Each row is a point. Any point is a mix of the corners, with weights that add up to 1. It lies inside the corners' shape when no weight is negative. Is each point inside? If not, which corners have a negative weight?

Corners:
(1): [-18 -40]
(2): [16 60]
(3): [9 -21]
Points:
[3 32] -> outside (3)
[9 33] -> inside
[5 -15] -> inside
[6 46] -> outside (3)
[-6 8] -> outside (3)
[-15 -35] -> inside

Corners:
(1): [-16 6 4 -57 22 8 -45 0]
(2): [4 33 -8 60 -26 23 -20 -3]
(3): [-41 -13 -15 -27 19 15 -41 46]
(4): [3 15 -24 3 15 34 3 4]
(5): [-9 -35 18 -32 32 41 -45 16]
(6): [-45 4 25 -34 27 19 -12 11]
(7): [17 -7 -19 42 -37 6 7 -21]
(8): [16 12 -7 21 -45 40 -3 15]
(9): [22 15 0 32 -16 2 -4 28]
Points:
[-1 15 -8 13 -1 23 -12 7] -> inside
[-11 4 -1 -22 11 20 -25 8] -> inside
[2 19 -6 37 -17 21 -18 4] -> inside
[-27 -5 -10 -14 11 18 -32 31] -> inside
[1 11 -16 -3 -13 31 -3 5] -> outside (2, 5, 9)
[-12 13 -10 6 -5 19 -14 15] -> outside (5)
[-14 21 3 -5 6 42 -19 4] -> outside (3, 7, 9)
[-12 -19 12 -3 4 23 -15 25] -> outside (1, 2, 4)

Corners:
(1): [12 -30 7 -2 -17 -33 -2 8 21 2 -21 18 -9 -33]
(2): [20 2 5 16 2 -52 18 -15 20 -15 5 -30 -6 -1]
(3): [40 -58 -20 38 -22 17 -13 -25 -24 -38 23 -10 9 7]
(4): [-4 -25 2 34 36 -10 7 1 -8 -8 5 17 -4 -21]
(5): [5 -51 -23 25 -24 12 -34 -13 35 16 26 11 8 -9]
(6): [-13 -1 10 -10 -3 21 -18 -9 -9 -7 -16 19 -33 7]
(7): [-11 -31 29 5 -15 17 14 6 24 -34 -24 -10 22 6]
(8): [35 -31 -24 -2 4 0 -37 21 25 -24 11 0 -31 -33]
(9): [19 43 5 39 -29 50 13 -2 -6 -13 -14 -42 -60 15]
(10): [-19 -16 14 -9 -11 -27 -16 31 29 -8 1 3 21 -5]
(11): [25 -35 -5 -3 28 -8 -31 15 -5 -6 -29 -24 -30 -9]
(12): [11 14 38 17 1 -2 20 -36 6 20 33 2 25 10]
(13): [11 31 18 -2 -1 -19 3 6 11 -25 -52 -40 -31 -25]
(14): [0 -1 4 -2 6 15 -11 -13 -18 -6 -37 41 31 45]
(15): [8 17 4 -23 25 1 26 -13 -18 -4 10 -11 4 -8]
Points:
[9 -15 5 1 -6 -15 -2 3 12 -5 -9 2 -5 -15] -> inside
[16 -5 7 10 1 0 2 -7 -4 -13 -13 -5 -12 -1] -> outside (5, 10)
[14 -8 -4 4 -4 -3 -12 -5 4 -3 0 -5 -10 -1] -> outside (4, 7)
[9 -19 1 5 5 -8 -10 0 8 -10 -2 4 -1 -8] -> outside (9)
[7 -16 4 10 -7 7 -6 -1 6 -10 -4 -2 -3 -3] -> outside (2)
[13 -6 2 10 -5 6 -2 -7 -3 -16 -6 -10 -14 -1] -> inside
[22 -1 -5 0 -2 4 -7 -11 -3 -5 -3 -11 -22 -2] -> outside (4, 7, 10)

Corners:
(1): [-11 -32 -9 -58 2 7 -11 12 4 31 -55 7 -50 -13 8 -3 8 25 -43 10]
(2): [17 38 -10 -8 -13 12 2 -11 6 -17 -7 6 36 -6 5 -16 -8 -39 -28 -16]
(3): [9 1 -1 3 -32 2 -3 19 7 -8 -11 54 8 18 6 -20 18 -15 -7 -20]
(4): [28 -9 8 -30 -19 -6 -30 12 -35 21 -14 23 -60 -19 -33 -14 10 28 -6 3]
(5): [-21 4 -3 -2 31 -14 -26 28 3 35 36 4 -47 -20 -7 8 -13 8 2 -15]
(6): [31 2 30 -36 3 8 -9 -5 -6 -12 -19 1 -55 -24 -12 -1 15 54 -32 13]
(7): [-5 13 11 7 19 21 16 14 -31 -33 3 9 36 31 18 21 -6 -27 6 14]
(8): [27 -12 3 -30 7 -12 -13 17 22 10 -24 1 -43 -11 -18 14 10 6 5 14]
(9): [2 7 21 11 -22 7 11 17 7 -3 13 3 11 14 -5 9 -31 -20 -2 -21]
(10): [-15 -7 -9 27 -23 7 -9 -10 -11 -17 -10 -3 -11 13 -14 -7 -4 -56 11 -32]
(11): [-23 6 30 11 25 -35 -27 29 -18 33 9 7 -32 0 -36 6 10 13 -8 -16]
(12): [8 -15 -25 -7 -6 8 -17 -1 0 -11 7 17 25 20 12 6 -16 -12 1 -37]
(13): [0 4 13 23 -31 8 -9 -6 0 15 31 -12 24 28 -5 8 -1 -14 -2 -11]
(14): [13 -13 10 12 19 -10 13 -27 -7 -3 2 27 29 -9 20 -15 -6 -23 -3 -12]
(15): [-15 1 -8 10 -9 -3 -8 -17 -5 -1 4 20 23 6 6 -2 -24 -7 34 -5]
(16): [11 -18 -24 -4 -21 26 5 7 5 -7 8 18 26 -7 -21 -22 -18 -2 -2 -7]
(17): [-1 13 -22 34 2 -6 -11 -2 -9 -2 16 17 1 22 -1 9 -20 -26 -24 8]
(18): [-10 11 27 26 -9 -21 -35 20 -24 30 -7 -10 -19 -41 -13 9 -9 10 -6 -3]
(19): [5 -14 -8 -7 0 5 -26 10 -1 -39 1 18 17 7 3 -17 -34 -34 -7 6]
(20): [-46 -6 -13 13 -2 -42 -10 17 -44 19 46 -10 -12 -21 -22 9 -7 7 -12 -3]
(21): [4 22 -9 16 7 15 29 12 -12 -15 2 -10 15 20 28 -36 -20 -3 6 -15]
Points:
[-3 -4 3 6 -4 -6 -11 7 -8 10 0 7 -9 -6 -4 -5 -9 1 -2 -8] -> outside (2, 7)
[2 2 7 0 -5 0 -11 5 -4 5 6 3 -8 -1 -5 0 -5 0 -8 -6] -> inside
[-2 -16 15 -11 3 -14 -11 11 -9 26 0 15 -52 9 -14 22 21 12 -21 -7] -> outside (2, 15, 16, 18, 19, 21)
[-13 7 -2 17 -10 -4 -15 15 -17 4 20 7 4 10 -13 0 -13 -15 2 -16] -> outside (1, 6, 8, 14)
[4 0 -2 1 -4 -2 -9 4 -5 1 2 9 -7 -1 -4 -5 -9 -3 -10 -7] -> outside (7)
